Each wall is flat, endless, passes through zero and stands at right angles to its row. A trip goes straight from one point to another. Which walls does it cross, in order?
In the rows, zero is written as 128.

Walls:
(1): [125 193  67]
(2): [ 90  98 134]
(3): [ 61  56 111]
(4): [115 128 176]
(5): [144 163 119]
(6): [122 157  57]
(7): [116  92 119]
(8): [ 84 158 175]
(9): [ 66 157 124]
Trips:
[118  92 112] to [154 128  74] -> 1, 2, 5, 3
[ 74 139  89] to [144  62 127] -> 8, 1, 9, 6
[124 100 110] to [148 111 152] -> 6, 4, 3, 2
[ 97 164 164] to [127 111  81] -> 6, 3, 4, 7, 8, 5, 9

Walls:
(1): [124 192 130  97 151  78 130 226 118 166 148]
(2): [167 113 179 172 174  79   7 134  97 135 118]
(3): [138 128 144  65  84 111 109 143  91  98 164]
(4): [132  73  93  51 107 199 165  93 189 132 125]
(5): [138  93  81 135 134 133 119 149 127 130 121]
(6): [112 111 129  25 162 134 108 162 146 132 180]
(7): [163 108 191 141 201 151 112 156 141 138 142]
(8): [158 156 121  86 140 138 127 101 144  61 185]
(9): [148 187 148 126 149 115  42 208 174 130 115]
(10): [ 95  61 149 118  96 201 183 176  94 142  91]
Trips:
[128 153 141  79 139 138 128 184 184  92  79] to [142 149  92  76  83  59 158 144 139 137 193] -> 10, 7, 9
[108 138 114 151  66 112  77 215 109 112  68] to [146 159 182  68 167 125 149 130  88 161 105] -> 5, 6, 7
[115  99 142 111 123  86 101 107 122  86 159] to [103 123  57  86 151  83  85  99  84 183  95] -> 5, 1, 8
[135 171 147 158 113 140 169 116  66 194  79] to [137 130  99 111  91 136 171 127 190 121 142] -> 4, 1, 8, 5, 6
[133 190 139  50 165 108 113 212  71 128  44] to [158 118 222  76 139 202 127 211 117 125 213] -> 8, 4

Walls:
(1): [159 106 123 149 129 110  97 115 141 181 109 137  97 132  85 105 107 116
  90 128  94 113 119  95]
(2): [103 147  98 169 112 232 110 162  67 128 118 147 130 168 126 153 121 160
 114 184 132 102 140  95]
(3): [105 113 115 110 116  90 125 136  94 164 121  98 110 151 143 100  75 123
 128 140 134 118 163  87]
(4): [132 121 171 124 179  88 137 113 143  86 114 119 122 135 183 100 153 125
  72 113  95 114  98 119]
(5): [105 175 111 105 157  67  96 131  91 142 130 149 112  75 124 180 152 141
 122 155 106 106  98 116]
(6): [124 161 163 154 137 155 111 113 108 154 125 102  96 125 101  55 180  83
  75 121 170 140 128 153]
(7): [162 134 139 138 160 140  93 107 185 116 130 127 167 116 140 150  95 111
  78 150 154 171 158 137]
(8): [104 109 137 100  78 143 123 125 121 123 174 132 130 121 162 190 153  92
 132 135 139 137 183 180]
(9): [ 86 101 167 160 140 126 105 137 185 143 130 106 124 135 142 131 110 138
 125  96 132 120 130 136]
(10): [132 159  59 133  94 100 148 146 107 118 150 143 101 146 167 150 112 171
 131 118 108 103 182 135]
(11): [140 113 124  87  97 149 136 126 121 165 117  88  91 193 109 116 131 104
 136 125 108 106 116 120]
Trips:
[168 116  86 113 124 156 128 224 131 126 107 146  88 159 152  94 132  67
 150 144 169 126 118 106] to [130  90 103 136 109 104  85 109 159  98 123 138  91 102 137 143 132 171
 119 165 132 162 106 144] -> 6, 7, 3, 11, 5, 8, 2, 9, 4
[ 83 249 132 129  97 172 137 121 139 154 154  89  96 126 177  98  96  68
 132 117 117 100 100 145] to [150  85 162 155 116 127 117  94 138  75 107  88 138  89 165 137 166 147
 156 200 155 122 177 109] -> 5, 4, 7, 11, 10, 3, 6

Walls:
(1): [ 99 137 150  98 162 103  89 137 113 143 142  92  77 121  80 150  78 136
  96 100 116 248 110 122 156 114 110 116 182 110 122 104  75  84 119 159
  60 136 156 148 140  89 104 156 141 102 124 135]
(2): [134 166 212 197  92  96 137 123 112 159 167 107 146 137 135  79 135  99
 147 112 164 125 137 186 143 127 125  88 212 179 146 103 151 218  98 117
 110 116 111 143 144 139 158 122 145 120  91  30]
(3): [153 132 144 108 182 128 130  96 138 140 115  34 166 141 190 129 115 166
 129 140 161 135 121 146 181 150 166 118 125 122 169  85 103 210  84  38
 154 168 122  57 123  48 137 191 112 105  59 106]
(4): [120 148 162 150 162  95 152 151 117 111 244 108 167 131 161  97 123 114
  78 138  76  73 156 143 129  91 149 189 189  86 163  65  57 180 174  79
 122  84  63  94 108 158 152 146  35 118 185  72]
(5): [162 135 164 129 153  48  94 180 163 107  82 129  94 142 125 180 100 187
 146  93 142 101 144 113  92  23 170 115  70 141 124 157  95 173  73  89
 124 158  94 137 128 139 105 139 147 118 113 104]
(6): [124 140  61  77 135 179 120 164 123  90 146 121 119  36 151  84 106 146
  57  81 154  85 169 155 126  96 228 135  33 144  83 160 208 137 174 138
 111  50 186  85 122 174 181 177  99 136 167 155]
(7): [166 187 102 112 150  78 126  76 103 152  95 174 107 162 194 148 124 120
 132  80 168  63 142 132 172 162 188 100 158 134 132 100  74  62 127 116
 110  93  91 141  96 121 129 152  98 107 221 150]
Trips:
[155 145 158 129 123 181 131 129  72  85 110 168  94 173 138  45 119 132
  60 135  73 114  97 130  98  92 115 222 175 148 122 117 118 152 191  89
 112 201 141 138  72  99  97 157 199  24  85 102] to [158 137 231  78  98  84 143  96 177 155 143  94 129 105 132 120 195 112
 146 170 108  76 207 144 124  88 148 142 154 190 181  61 158 115 113  61
  82  99 131 173 152 101 175 183  82 122 108 133] -> 5, 1, 7
[116 146 112  76 172 180 147 103  41 183 134 112 102 169 145  84 209  99
 112 119  83 142 129 217 116 110 154  71 113 187 187 105 157  63 192  78
 126  97 154 112  71 102 138 122 119 138 134 130] to [149  16 125 111  92 137 208 135  81 164 110 149  97 103 146 109  79 109
  29 173  26 178 175 129 140  93  83 162 168 154  82  91 110 209  97 123
 105  33 139 112 169 114 106 131 195 192  91 113] -> 1, 7, 3
[138 123 117  89  72 105 178 123 127 136 173  79  54 137 158 147 207  83
 110 124 171 155 122 143 150 170 177  92 189 107 121 143 216  36 156  91
 248 124 188 136 134  98  92 194 127 153 147 150] to [ 82 206  52 107  96 124 172 117 112 109 119 121 107 132 177 143 121 229
 110  72 159 190  78 137  66 149 100  40 133 149 117 125 200 131 138 215
 194 147 175 109 142 153  98 179 112 133  92 188] -> 1, 3, 7
[104 147 114 172 166 100  82 110 163 158 116  41 157 139 140 124  63 147
 136 223 221 109 115  81 148 111  11 159  78  70  97 124 135 127 150 224
 157 193  92 129 168 102 181 108  62  20 100 177] to [130 149 152 139 125 156  88 163 188 138  71 109 164 131 204  99 147  98
 216 179  88 129 127 141 124  69 188 100 143 184 157 154  49 148 102 177
 133  90 134 135 199 178 108 117 161 165 167 134] -> 5, 1, 2, 3, 7
[130 123 129 146 116 196  92 157  77 145 100 114 167  88 127 156 131 131
 200 213 107 147 120 138 159 111  38 106  75  59 132 141 120 117 146 154
 130 156 157 169 117  79 160  93  77  98 151  98] to [113 146 115 130 133 136 148 110 209 124 185 133 153 115 114 140 159 137
 194 172 185 104  87 133 160 133 172 130 140 147  48 115  61  65  98 148
 123 133  94  94 160 120 153 204 148  94 166 148] -> 3, 7, 4
[113 120 157 131 126 140 132 215  83 153 137 123 127 141  22 148 117 203
  84 114  84 196 152 101 144 159  95 155 115 170 180 119 142 154 133 105
  73  97 134 101  81  91  68 143 116 154  86  36] to [161  87 180 110 111 110 103 144 170 118  76 140 117 139 140 177 182 129
 148 126  89 106 170 151 131 133  91 119  99  78 128 117  52 152 107 143
 134  90 148 164 143 159 116 132 138 142  65 135] -> 4, 2, 3, 1

Walls:
(1): [129 139 113 113 119 147 152  70 138 116 114 134  82 100  93 112 105 117
  52 118 191 106  79 109 131 109  52  79  77 141 160 122 125 112 106 129
 143 100  54 104 128 111 156 100 136 180 113  93]
(2): [ 93 120 105 125 115 131 139  83 155 125 139 116 154 139 133 136 113  97
 152 146 105 123  61 110 180 128 109 159 110 118 118 176 104 118  86 177
 167 165 128 139 147 127  50 167 132 111 219 114]
(3): [146 123 146 118 102  97 138 140 124 167 172 162 178 186 182 154 133 114
 184  84 141 104 141 195 156 155 102 111 179 158 173 106 133  94 126 168
  91  96 120  98 213 108 174 115  92 130 175 108]
(4): [164 121 121 156 171 192  98 143 163 110 119 148 177 180  90 148 149 145
 122  73 150 144 124 185  89 136 150 169 142 173 132 157 133 134 100 135
  98 167 114 124  83  89 145 132 125 140 150 108]
(5): [124 106 157 134 110 143 180 102 200 109 151 124 148  71 123 105 116 182
 170 100  95 180 106 127 135 168  73  61 115 102 171 114 118 170 170 114
 112 161 149 150 119 153 140 181  92 171 125 135]
(6): [184 180  67 120 157 105  75  85 136 111 137 113 143 137  74 192 121 155
 101 127  97  94 162 168  69  81 149 205 148 140 135 159 129 173 191  75
  77 150 123  97 161  83 122 147 112 132 132  96]
(7): [172 155 198 128 173  93 112 198 104 201 156 103 118  85 169 126 158 167
 144 119 158 142  75  99  84  81 120 138 115 132 130 145 150 116 161  99
 138 138 153 119  55  49 107 150 119 139 111  97]
Trips:
[156 165 100 133 110 167 157 199 161 152 138 131 209 125 168  61  82 128
 143 122  95 105 128 137 125 158 139  65 117 198 101 188 148 129 106 115
 122 100 158  95 114 137 118 116 100 139 131 159] to [126 119 138  71  79 123  92 117 155 153 121 131 139  81 144 142 172 128
 110 163 110 143 158 115 142 121 184 125 125 160 123  77 151  50 158  94
 123 136 129  69 108 103 134  90 124  96 141 108] -> 5, 4, 6
[ 71 115 229 144 143 173 116 193 147 111 181 139 122 122 115 114 162 167
 166  96 149 205  97 102 169 122 150 169 123 187 163 137 141 131 137 100
 151 170 161  54 126 153  79 127 130  97 107  77] to [131 150  82 108 166 125 132  94 146 140  79  95  67  99 160 135 163 147
  99 179 178  97  94  72 167 132 135 115 155 125 135  98 102  90 115 127
 116 122 178 187 112 161 136 105 126 119 114 158] -> 4, 1, 5, 2, 7
[116 106 127 122  95 114 130 173 112 171  99 143 126 114 166 130 168 166
 139 159 141 147  90 153  95  81 147 158  87 183  61  99 155 124 153 158
 154 151  89  94  91  78 121 120 149 129 127  98] to [182 109  70 116 120 121 127 149 132 112 154 145 109 156 154 162 142 157
 139 108 123 141 118 173  95 124 183 178 171 199 183 138 124  65  82  90
 169 122 128  91 167 112 151 133 109 143 113 116] -> 6, 3
[153 121 155  79 134 158 134 167  97 138 135 139 113  49 164  87 121 133
  82  57 136 164  78 150 138 107  48 156 118 145  95 134  72 149 106 128
  70 144 133  57 151 117  89  97 163 159 123 108] to [110 164 140 170 148 134 109 148 113 105 155 121 120  81 124 148 140 129
 118  84 181  85 132 106 171 148 102 118 130 149 189 103 158 156 141 132
 166  58 101 152 144 121  92 100 213 134 114  96] -> 4, 5
[162 169 165 191 136  97 188 195 100 129 132 181 160 154 170 162 126 159
 121 147 125 124 115 151 118 114 156 131  81 145 127 129 117 109  69 135
  90 116 131  88  79 192  80 157 119 140 129 125] to [174 121 132 133 129 156 152 115  86 142 124 122 147 122 106 151  98  96
 118  95 147 155 144 133 101 142 220 166 112 120 162 113  82 102 120 102
 162 131 137 145  88 169 108 211  92 171 121 139] -> 3, 6, 5
